Every row gives one point. The points of each table are mixes of a few directions, plus a little noise. How many directions does each table use, and how many do they share? Where both have some left over, give the other angles between the two spaces (their principal angles), to ten degrees, smallest first.

First, 4 rows:
[[0.1, 0.0, 0.1],
[5.3, -3.0, 4.9],
[-2.3, 1.3, -2.1],
[-3.2, 1.8, -3.0]]
Second (5 x 3):
[[1.3, -0.6, 1.1],
[-4.3, 2.5, -4.0],
[-2.8, 1.6, -2.5],
[1.0, -0.6, 0.7],
[5.1, -3.0, 4.8]]
Directions: first 1, second 1, shared 1

First:
[[-2.8, -0.5, 0.0, 2.8, -1.6, 1.2, -3.5, 0.2, -0.8],
[0.8, 0.2, 0.2, -0.8, -0.1, 0.5, 2.1, 0.8, 0.6],
[-2.6, -0.4, 0.4, 2.7, -3.1, 3.0, -0.8, 2.2, 0.2],
[7.9, 0.9, -1.2, -8.1, 9.1, -8.5, 3.0, -6.3, -0.6],
[1.4, 0.3, 0.1, -1.3, 0.2, 0.0, 2.5, 0.5, 0.7],
[-3.3, -0.6, 0.0, 3.3, -1.7, 1.0, -4.5, 0.1, -1.2],
[-1.3, -0.1, 0.5, 1.5, -2.7, 2.8, 1.1, 2.5, 0.8]]
Second, 10 rows:
[[4.2, -2.8, -6.6, 3.2, 0.4, 3.1, -2.2, -2.9, -3.6],
[0.0, -1.0, -3.9, 3.1, 1.9, -0.3, -1.8, -0.7, -3.9],
[0.8, -0.3, -2.2, 2.0, 0.1, 1.1, -1.1, -2.2, -0.4],
[0.5, -2.8, -2.6, -0.3, -3.7, -1.5, 1.7, -0.6, -2.4],
[0.0, -0.8, -0.9, -1.4, 0.9, 0.7, 0.3, 1.0, -0.2],
[-0.4, 4.0, 5.8, 0.9, 1.6, -0.6, -1.3, 0.9, 2.5],
[1.7, 3.9, 10.3, -0.1, -4.0, -3.0, 0.7, 2.2, 2.4],
[-2.9, 2.0, 3.9, -0.2, 0.6, -2.8, 0.5, 1.8, 0.6],
[-1.4, -3.0, -7.3, 0.1, -1.5, 1.5, 1.1, -4.6, 0.8],
[-2.4, 0.8, 3.4, -7.3, 3.8, 1.8, 2.1, 5.3, 4.2]]
Directions: first 2, second 5, shared 0; angles 40, 80
